Each row of a before or after table is a point. One or more steps were done to the points. Then noise was added and the rows were shuffled. The steps act on how far a point lies along the listed directions, d1 being the first. What was done? A step turns or swaps two directions, mirrors them in a line or flattens them onto one, adds a multiple of one to another, or multiplies one. Angles are multiples of 10 degrees, from the lower direction toward the higher: turns from -170 to 170, lines from 10 to 170 but not 90. Use the fewest steps. Two steps may share a direction if one is a turn and the other turns, adds or multiplies; they go together, in the order done. Otherwise the lowest direction goes first.
In the rows, zero is written as 128.

Directions:
(1): [ 90 153]
(2): [153 166]
Before (11 x 2):
[[130 138]
 [171 149]
 [109 198]
 [149 167]
 [124 189]
 [168 159]
 [181 170]
 [ 90 115]
 [ 69 104]
 [116 177]
 [183 122]]
After (11 x 2):
[[113 186]
 [103 195]
 [132 121]
 [125 133]
 [124 136]
 [135 109]
 [130 121]
 [126 146]
 [118 157]
 [115 183]
 [123 156]]
Steps: flatten d1 and d2 onto the line at 40 degrees

Directions:
(1): [124  78 104]
(2): [134 104 178]
(3): [183 127 121]
Before (12 x 3):
[[133  45  94]
 [162 164 147]
 [124 173 196]
 [137 146 155]
 [130 114  67]
 [126 147 128]
 [120 163 117]
 [138  85 109]
 [109  93  82]
 [114  76  91]
 [152  83  65]
 [118 140 158]]
After (12 x 3):
[[159 126 128]
 [100 109 181]
 [201 147  77]
 [156 124 130]
 [107 143 102]
 [206 128 125]
 [ 99 120 157]
 [123 136 116]
 [ 95 144 100]
 [140 114 144]
 [142 160  67]
 [104 141 117]]
Steps: multiply d1 by 0; multiply d2 by 1.3; multiply d3 by 2.5

Directions:
(1): [158 117 174 160]
(2): [148 108 148  73]
Before (8 x 4):
[[146 132 159 151]
 [128 114 169 126]
 [138 129 144 184]
 [ 99 137 109  68]
 [127 124 129 164]
 [143 139 172 178]
 [158 113 143  93]
 [ 82 180 103 211]]
After (8 x 4):
[[128 116 167 132]
 [132 131 137 186]
 [162 116 150  98]
 [104 134 119  64]
 [ 74 184  89 198]
 [121 127 125 166]
 [145 136 154 155]
 [136 142 165 185]]
Steps: turn d1 and d2 by -10 degrees

Directions:
(1): [108 157 140  80 169 157]
(2): [121 127 186 169 161 120]
(3): [114  69 143 121 116 174]
(4): [115 114 164  85 104  82]
Before (10 x 6):
[[147  92  95 132 127 200]
 [133 126 122 154 168 154]
 [ 95  97 155  71 130 134]
 [138  87 102 188  98 131]
 [104 118 208 107 147  70]
 [121 104 100 142 131 212]
 [143 153  78 147 137 166]
 [116 123 158  51 102 106]
 [108  98 131 186 124 135]
 [111 124 113 122 160 187]]
After (10 x 6):
[[ 98 123 167  94 152 124]
 [121 110 149  92 130  97]
 [102  98 117 131  89  96]
 [142 155  88 141 154 197]
 [137 136  36  89 117 158]
 [105 110 194 119 129 121]
 [116 136  97 117 156 176]
 [114 126 195 133 141 100]
 [130  86 138 167  89  87]
 [132 102 194 131 140 118]]
Steps: turn d2 and d4 by 150 degrees; multiply d3 by 0.4

Directions:
(1): [152 144 131 159  51 132 144 141]
(2): [174 118 123 152 163 133 193 127]
(3): [166 173 123 137 142 174  93  94]
(4): [113 133  46 150 125 107 128 108]
(5): [118 146 163 185 144  79 114 104]
Before (13 x 8):
[[155 125 140 177 176 135 170 133]
 [137 183 137 165 108 147  54  95]
 [157 159 162 181  84 113 125 117]
 [152 120  67 102 115 156 192 151]
 [179 185  91 132 106 175 143 109]
 [ 84 134 180 191 150  67 103  90]
 [146 115  48 127 180 121 136  99]
 [142 151  78 168 179 112 162 103]
 [141 130 119 186 161 108 130 100]
 [127 146 148 131 132 152 108 111]
 [145 147 136  83 142 133  66 115]
 [ 87 123 132 127 112 101 102 145]
 [ 82 110 134 109 165 135  88 124]]
After (13 x 8):
[[124 119 134 161 144  94 154 138]
 [ 73 147  96 107  71 119  80 140]
 [194 172 128 189 152 159 133  95]
 [142 195 102 124  83 165  94 107]
 [139 144 145 134 142 151 126 111]
 [153 107  76 124 142 164 148 129]
 [107 113 145 144 186 122 122 115]
 [127 137  44  94 143 164 136 126]
 [127 112 103  93 129 188 135 163]
 [165  95 122 144 179 147 222 127]
 [167 150 155 131 173 105  94 100]
 [186 138 133 148  90 155 169 134]
 [111 122  46 102 150 128  91 102]]
Steps: turn d2 and d5 by -110 degrees

Directions:
(1): [147  78 168 123 124 102  87 140 154 121 189]
(2): [161 135 112 148 133  85  98 168 165 167  79]
(3): [143 194 121 123 164 172  88 141 148 130 165]
(4): [ 95 157 137 181  78 117  88 102 145  92 120]
(5): [137 129 192 137 128 162 151 180 142  90  95]
Before (10 x 11):
[[144  99 166  98 173 164 148 146 117 130 175]
 [113  77 156 117 131 119 159  98 103  98 152]
 [148 104 112 148  91  58  82 112 146 135 145]
 [ 88 101 135 128  79 129 161  62  97 104 142]
 [117 162 125 156 123 120  81 120 149 134 119]
 [ 97 101 170 146  95 108 100  96 144  90 141]
 [132 149 123 155 130 110  80 119 158 152 163]
 [121 107 159 125 131 158 175 153 107 105  91]
 [146 126 230 153 121 144  55 142 164  71 199]
 [113 142 122 132 106 166 127 100 112 107 164]]
After (10 x 11):
[[110 148 176 144 139 183 105 116 129  84 195]
 [121 100 125 145 111  81 121 122 133 148  87]
 [184  82 100 121 127  43  97 148 151 180 123]
 [108  41 250 140  84 120 122 105 114  50 186]
 [133 112 149  95 171 152 148 113 111 111 184]
 [127 102 124 166 101  65 101 120 157 165 119]
 [110 142 161 108 152 212 173 134  95  82 146]
 [123  52 166  95 135 112 151 116 119 122 141]
 [133  99 121  76 139 148 177 100  97 149 154]
 [113 110 122 135  93 140 143 100 106 115 141]]
Steps: add -1 times d5 to d2; turn d3 and d4 by 100 degrees

Directions:
(1): [168 107 122  83 113 160 129 113  90  59 148 111]
(2): [ 89 178  82  92 120 119 123 111 106 146 188 140]
Before (10 x 12):
[[126 104 166 144 120 126 117 155 163 148  90 135]
 [ 99 131 146 198 126 104 122 143 172 185  73 135]
 [162  65 175 183 147 129 124 163 174 142  38 115]
 [232  57 177 129 123 154 121 138 121  61  61 111]
 [163  45 182 185 143 134 144 149 167 116  57 130]
 [ 87 144 125 159 132 113 117 135 149 192 109 137]
 [164  98 141 100 128 158 136 136 104  97 132 141]
 [168  86 147 107 115 155 136 117 115  91 102 115]
 [115 110 135 165 136 127 112 143 138 131 116 129]
 [117 130 102 103 127 133 134 132 102 107 171  95]]
After (10 x 12):
[[ 67 173  62  86 120 115 132 103 105 154 214 157]
 [106 136 133 142 144 119 133 148 140 181 126 164]
 [ 85 153 118 132 128 107 131 123 143 191 125 146]
 [ 69 211  81 124 133  75 110 125 137 226 164 170]
 [112 129 107 124 124 136 111 127 108 108 158 128]
 [122 101 145 165 145 117 136 156 146 139 107  95]
 [151 108 119  92 107 165 120 111  89  82 139 111]
 [109 145 115  77 102 136 113 127 116 126 167 138]
 [135 143  85  77  92 155 119  97  77  72 172 115]
 [ 88 183  53  62 119 126 113 109  93 146 203 135]]
Steps: turn d1 and d2 by -170 degrees

Directions:
(1): [126 143 113 165 169  80 116  93  67 109 162 102  99 152]
(2): [137 159 147 139 143  87 113 145 201 133 107 126  88 184]
Before (13 x 14):
[[136 124 148 130 133 106 122 131 152 125 117 143 126 122]
 [128 137 143 112 129 115 123 132 166 139 123 134 119 142]
 [139 148 136 128 127  97 110 140 154 135 133 135 118 170]
 [118 117 102 141 150 125 140  88   7 108 178 112 139  96]
 [140 130 142 155 145 107 117 126 108 124 127 121 117 132]
 [134 156 128 154 153  91 114 110 104 120 141 117  99 167]
 [131 123 101 166 170  84 107  95  44 102 163 100 110 144]
 [120 139 111 165 157  83 109  88  80 124 164 119 104 163]
 [127 124 117 147 162  98 114  92  74 116 156 115 103 158]
 [129 151 128 140 156  99 112 120 132 121 142 125 100 153]
 [113 116 125 119 125 162 141 129 121 134 115 132 153 101]
 [120 140 116 139 135 126 136  90  72 118 150 125 130 120]
 [136 123 131 126 135 144 134 130 134 125 133 133 131 123]]
After (13 x 14):
[[130 115 120 109 104 148 127 131  96 135 146 143 163 111]
 [139 156 162 108 120 114 128 174 241 145  88 145 103 171]
 [124 119 129 102 113 165 131 139 137 135 127 148 150  98]
 [140 112 144  95  95 157 122 179 216 145  79 151 144 131]
 [119 145 128 149 159 107 124 118 131 125 122 115 110 150]
 [137 129 129 134 144 131 130 125 129 122 137 128 123 131]
 [124 114 138  99  86 166 130 151 190 158 103 165 154 122]
 [131 113 137 131 132 117 127 118 111 120 131 140 139 100]
 [129 153 145 116 114 132 133 135 184 139 105 144 120 147]
 [121 118 125 114 128 133 131 109  97 130 147 129 140 108]
 [132 108 144  92 103 163 130 151 184 148  98 154 139 134]
 [132 123 138 100  93 172 137 147 147 142 107 151 155 109]
 [140 118 150 130 116 142 127 146 139 136 107 137 141 110]]
Steps: turn d1 and d2 by 170 degrees

Directions:
(1): [ 96  76 160  84 130 143 133 138 122 181 106  92 129  69 122 145  72 128]
(2): [116 105  53  91 152 105  88 145 172 114 127 135  76 100 146  83 128 120]
(3): [178 192 145  97 143 172 129 120 180 112 155 146 117 110 116 137  65 119]
Before (14 x 18):
[[153 177 119 196 124 111 145 100 113  82 155 160 146 181 137 130 171 155]
 [161 160  82 106 173 131 132 124 191  98 136 156  89 125 141  91 107 117]
 [133 150 148 148 114 127 127  94 112 110 117 108 141 148 137 136 131 125]
 [126 116  35 172 124  58 101 143 110  73 121 144 138 181 173  65 242 120]
 [105 126 122 200 102  77 149 129  66 121 107 151 162 194 125 116 205 143]
 [147 173  71 177 143  82  84 107 132  59 152 180 123 204 142  84 190 150]
 [108 131  83 152 118  99 100 135 132 109  98 132  88 143 139  87 191 126]
 [ 91  67  25  92 141  72  55 172 145 131 115 129  66 100 166  58 168 115]
 [119  99 108 127 152 101 112 136 122 123 109 111 122 140 130 102 160 116]
 [ 89  90 111 150 110 120 130 123  99 146 111  99 140 133 129 109 151 142]
 [125 147 127 146 101 138 139 123 117 126 131 148 143 147 131 134 133 145]
 [104 125 166 109 117 167 140 129 117 168 118 114 152  94 112 142  73 122]
 [106  97  64 143 118  82 103 144 148 127 138 138 134 126 153  96 161 122]
 [170 191 154  82 135 179 139 118 159 155 168 134 131  86 128 147  35 121]]
After (14 x 18):
[[ 88  66  85 113 113  92 106 150 141 156 129 116 141  94 144 105 127 124]
 [ 63  18 110  65 126 108  87 170 105 198  99  82 102  54 145 113 105 120]
 [ 98 107  61 172 117  59 120 143 101 111 108 155 122 177 139  79 204 140]
 [106  82 123 116 145 107 117 135 115 139 101 101 128 127 122 108 147 117]
 [ 87  51  25 102 139  63  80 165 133 117  96 115 103  99 175  48 183 116]
 [182 212 168 106 128 174 151 105 156 140 176 139 146 117 127 158  53 125]
 [ 94  96 117 160 103 123 129 124  94 143 111 105 140 140 132 114 152 144]
 [137 148  50 152 146  90 113 116 155  78 151 166  94 139 152  91 163 148]
 [ 87  94  97 117 123 101 100 146 134 142  85 111  83 103 140  92 158 121]
 [120 145 109 143 112 131 124 126 130 121 135 152 123 147 137 121 145 143]
 [128 168 176 146 106 168 153 117 109 142 135 132 171 142 108 153 106 133]
 [140 127 106  72 176 137 138 128 182 134 119 135  94  89 131 103  70 119]
 [108 106  30 105 161  73  51 135 165  89 131 158  74 125 152  63 145 142]
 [131 151 118 146 121 117 113  99 129 100 118 114 123 148 141 126 140 123]]
Steps: turn d1 and d2 by -60 degrees

Directions:
(1): [107 121  66 149 121 189 155 112 155 106 146 113 146  72 137 108 111 187
 138 169]
(2): [ 92 154  89 151 110 111 121  80 157 174 152 193 158 120  96 157 114 120
 129  74]
(3): [160 160 125 132  82 134 164 105  81 167 134 109 117 147 123  54 120 159
  79  94]
(4): [129 142 137 173 168 139 178 123  64 177 106 134 128 119 108 184 110 120
 113 182]
(5): [149 105 142  85 137 161 152 139 111 149 169 158 194  82 157 111 167  74
 105 127]
(6): [188 168 147 170 129 148 105 135 151 131 130 157 157 147  74  86 156 121
 181 168]
Before (12 x 20):
[[103 104 154  83  95  89 133  96  95 187 142 154 133 164 153 154 123  83
   53  40]
 [121 129 100 110  74 137 145  90 136 136 145 109 101 110 140  75 118 161
   81  81]
 [111  91 140  80 126 110  89 129 149 107 132 125 121 123 171 129 135 141
  121  79]
 [154 145 108 182 113 127 126 105 131 127  96 130  98 145  87 103  84 185
  173 140]
 [113 134  73 114 100 105 159  88 114 155 132 116 134 128 143 126 114 150
  109  83]
 [169 109 147 104 148 171 147 196  88  68  94  68  68 125 169  92 119 170
  134 198]
 [136 127 126 115 120 127  83 103 185 125 130 177 154 154  92 126 163  84
  166 116]
 [138 166 115 129 125 131 140 102 144 190 158 161 172 123 103 106 149 105
  117  85]
 [ 37  68 115  68 141 125 160 124 101 121 128  74 103  81 222 180 113 141
   84 102]
 [137 147 152 154 138  98 111 114 163 121 129 140 125 160  76 140 111 104
  155 152]
 [ 65  60  96  50  87 110 113 111 167  85 178  97 129  94 209  98 117 143
   61  46]
 [139 149 122 158 125 134 138 109 138 147 152 187 178 128  97 121 148 101
  143  97]]
After (12 x 20):
[[179 134 114 138 139 209 147 175 120  76 117  99 108 102 138  70 124 185
  162 217]
 [204 173 206 148 131 123  78 153 138 137 117 141 147 179  88  68 193  90
  200 152]
 [ 90 120 105 115 107 110 140  92 162 115 155 118 123 122 129 126  92 135
  104 105]
 [167 120 207 154 189  94  56 167 164 105 123 167 160 159  89 172 171  47
  188 189]
 [156 145 141 132 148  85 138 123  93 164 103 137 135 162 111 167 142  91
  147 131]
 [ 71  87  91  86 124 123 112  92 169 116 127 146 128 122 144 170 127 105
  122  93]
 [123  96 124 125 135 115 151 122  91 127  95 109  91 121 144 143  84 154
  122 123]
 [137 155 144 175 122 123 113  88 140 202 139 211 177 163  66 167 136  84
  141 119]
 [ 96 134 124 117 155 100 150 114 116 181 127 132 132 125 133 177 126 101
   95  91]
 [ 88 108 118 120 131 105 151 113 108 133 135 143 130 125 149 163 118 113
   97  66]
 [143 129 174 151 171 117 130 136 102 150  98 138 106 129 104 188 139  81
  132 179]
 [141 120 148 137 155 126  76 134 167 119 126 168 151 126 117 148 149 123
  178 138]]
Steps: turn d1 and d2 by -60 degrees; turn d1 and d6 by -150 degrees; swap d3 and d4; multiply d5 by 0.4

Directions:
(1): [136 102  93 170 119 101 115 144 187  59 118  81 156 112 157 121 130 128
 165 175 172 129 171 122]
(2): [131 102 225 187  97  92 127 142 119 103 125 135 122 114  99 137 142 167
 133 124  99  81 120  83]
Before (13 x 24):
[[114 173 118  55 153 178 122  87  61 228 137 180 108 156 119 122 118 107
  100  82  98 147  86 168]
 [126 134 115 127 144 138 116 127 117 140 130 130 133 114 139 119 113 117
  132 132 135 144 126 127]
 [136 111 139 154 126 112 128 147 146 109 129 112 142 126 150 134 134 131
  146 156 142 127 142 125]
 [138 114 133 152 118 117 131 130 157 102 120 117 142 125 128 127 135 134
  156 143 135 126 156 105]
 [134 145  81  81 130 156 129 118 120 142 125 131 137 130 135 125 122 105
  131 136 145 154 135 165]
 [133 150  64  98 143 156 129 129 125 162 123 130 133 139 147 129 112 107
  124 112 135 150 128 154]
 [121 126 144 133 126 131 116 123 123 137 128 140 125 131 122 129 126 127
  128 110 109 126 132 117]
 [119 128 110 142 128 112 125 136 145 129 127 123 123 118 117 125 142 124
  137 141 138 122 146 132]
 [125 110 205 187  97  93 141 140 130  94 115 115 119 109  98 143 132 166
  141 119 114  81 132  87]
 [133 122 181 169 106  86 123 140 118 104 118 125 126 117 109 143 154 143
  126 123 119  95 134 104]
 [134 124 132 147 112 129 126 125 135 127 133 116 124 117 125 125 130 115
  135 122 126 137 135 137]
 [112 128 175 117 120 139 133 127  97 151 132 157 115 117 104 134 140 132
  109 107 116 127  96 118]
 [137 138  71 103 142 156 131 122 129 132 124 123 139 124 156 118 124 102
  116 145 150 153 138 159]]
After (13 x 24):
[[119 132 126 122 131 138 115 119 122 141 127 140 127 134 125 124 125 118
  125 107 113 135 131 125]
 [120 129 246 151 109 121 116 112  64 172 131 176 109 132  82 131 141 160
  115  84  66  79  84 101]
 [108 140 148  94 132 149 130 120  98 163 136 159 117 121 114 133 137 122
  107 106 120 140  98 131]
 [141 112 184 153  94 111 127 135 123 103 122 130 135 112 109 135 139 147
  144 140 120  99 132 116]
 [131 127 124 140 114 135 128 122 133 130 134 115 125 122 131 124 130 111
  135 122 131 142 136 142]
 [125 125 145 152 135 124 115 134 119 127 127 129 133 106 132 122 116 129
  136 133 129 126 126 110]
 [140 103 168 174 106 113 129 141 131  89 117 119 140 109 131 126 139 143
  128 150 128 103 134 110]
 [139 128  88 120 132 135 133 120 160 118 123 117 143 134 138 120 129 110
  152 139 143 150 155 123]
 [120 128 106 137 130 116 124 133 145 129 128 123 124 121 120 126 142 123
  136 142 140 127 143 134]
 [135 123 106 128 138 130 128 138 148 125 132 113 144 134 162 132 127 113
  144 156 150 147 142 143]
 [138 112 175 179 106 106 124 149 127 116 118 129 132 119 116 140 129 151
  136 117 110  95 128  99]
 [116 168  44  70 155 164 145 109 124 162 124 119 121 140 143 131 107  96
  121 112 148 165 131 166]
 [130 158  68  85 145 133 127 118 113 149 123 127 131 141 139 135 139  95
  111 118 144 152 135 161]]
Steps: mirror d1 and d2 in the line at 170 degrees

Directions:
(1): [ 61  61 139 156  84  64 116 125 112 101 162 137 183 130 118 127 138 122
  81  75 149 160 136 130 138  93  84 147 115 145  97 118]
(2): [111  69 157 130 165 154 120 122 122 105 159 116  90 150 116 162 141 111
 165 109 133  75 186  98 160 156 138 107 171 112  88  50]
(3): [102 169 102 107 147  88 170  70 100  81  87 129 149 144 143 127 149 155
 171  90  88 136 151 190 132 144 116  91 157  92  85 154]
(4): [129 129 175 166 105  98 193 128 167 174 110 123  97 128 181 159 104 115
 106  98  68 135 156 129 101 145 109 181 127  74 154  99]
(5): [141 141 143 134 138 120 172 106 153 118 123  87 102 160 132 112 128 125
 168 116 166 100 177 110  57  89  97 152 110 224 105 156]
Before (8 x 32):
[[180 214 142 121 149 146 194 113 186 167  68  97  76 122 166 139 110 139
  164 146  93 118 148 120  65 163 134 157 120 142 164 148]
 [175 155 128 118 124 220  72 181 159 178 125 129  96 105 129 151  89 121
   91 213 137 140  66  92 137 141 171 125 113 105 205 119]
 [145 141 154 144 145 117 185 133 163 155 101 107 102 132 138 102 129 125
  151 126 148 130 148 101  76 105 108 164  89 177 135 159]
 [124 127 111 143  98  74 133 106 124 122 109 129 156 122 150 125 144 145
  125 102 138 174 122 174  98  98  94 148 119 130 124 171]
 [109 132 107 119 170 129 105 112 110  97 116 127 135 122 102 119 135 126
  142 109 153 116 134 127 155 134 118  91 155 145 101 125]
 [141 133 158 155 112  81 191 104 158 127 106 116 117 168 176 159 120 122
  140  76  97 122 166 128  60 130  86 154 115 139 125 134]
 [110 147 110 128 106  96 148 124 127 140 128 144 171 102 152 128 136 129
   86 110  98 169 113 159 122 130 108 129 114  98 144 137]
 [182 180 165 171 107 114 197 160 210 211  82 122  88 107 186 134  76 110
  110 147  90 127 128 106  58 141 113 190 101 131 190 158]]
After (8 x 32):
[[180 205 137 109 171 160 185 104 176 143  78  86  68 136 149 136 121 140
  194 146 117  94 167 111  66 161 137 137 131 171 140 142]
 [186 125 157 137 121 241  68 208 182 205 147 124  66 105 131 166  77 102
   77 222 144 121  77  55 133 144 176 150 109 109 222  83]
 [121 168 111 125 112  95 169 114 135 143 114 137 160 106 161 127 134 132
   99 109  90 165 122 165 105 132 107 132 114 100 145 148]
 [142 145 140 139 124  82 187  90 147 104 104 108 126 178 162 142 131 130
  163  79 121 115 170 133  51 117  82 136 113 178 105 159]
 [ 98 132 104 120 165 117 106 108 103  93 112 136 145 118 105 121 136 129
  135 101 138 127 129 141 166 141 119  85 160 121 100 124]
 [133 152  98 131 108  76 139  97 120 117  94 128 156 123 152 119 146 152
  139 108 132 173 116 187  95 102 100 136 122 128 122 189]
 [152 139 141 130 156 137 161 137 152 143 110 105 105 131 118  93 136 127
  162 143 172 122 139  93  84 101 119 146  90 201 128 165]
 [201 176 167 162 128 143 189 164 217 203  96 101  65 121 168 125  80 105
  139 163 131  96 145  78  39 127 118 186  97 189 180 160]]
Steps: turn d1 and d2 by -20 degrees; multiply d3 by 1.6; turn d4 and d5 by 30 degrees
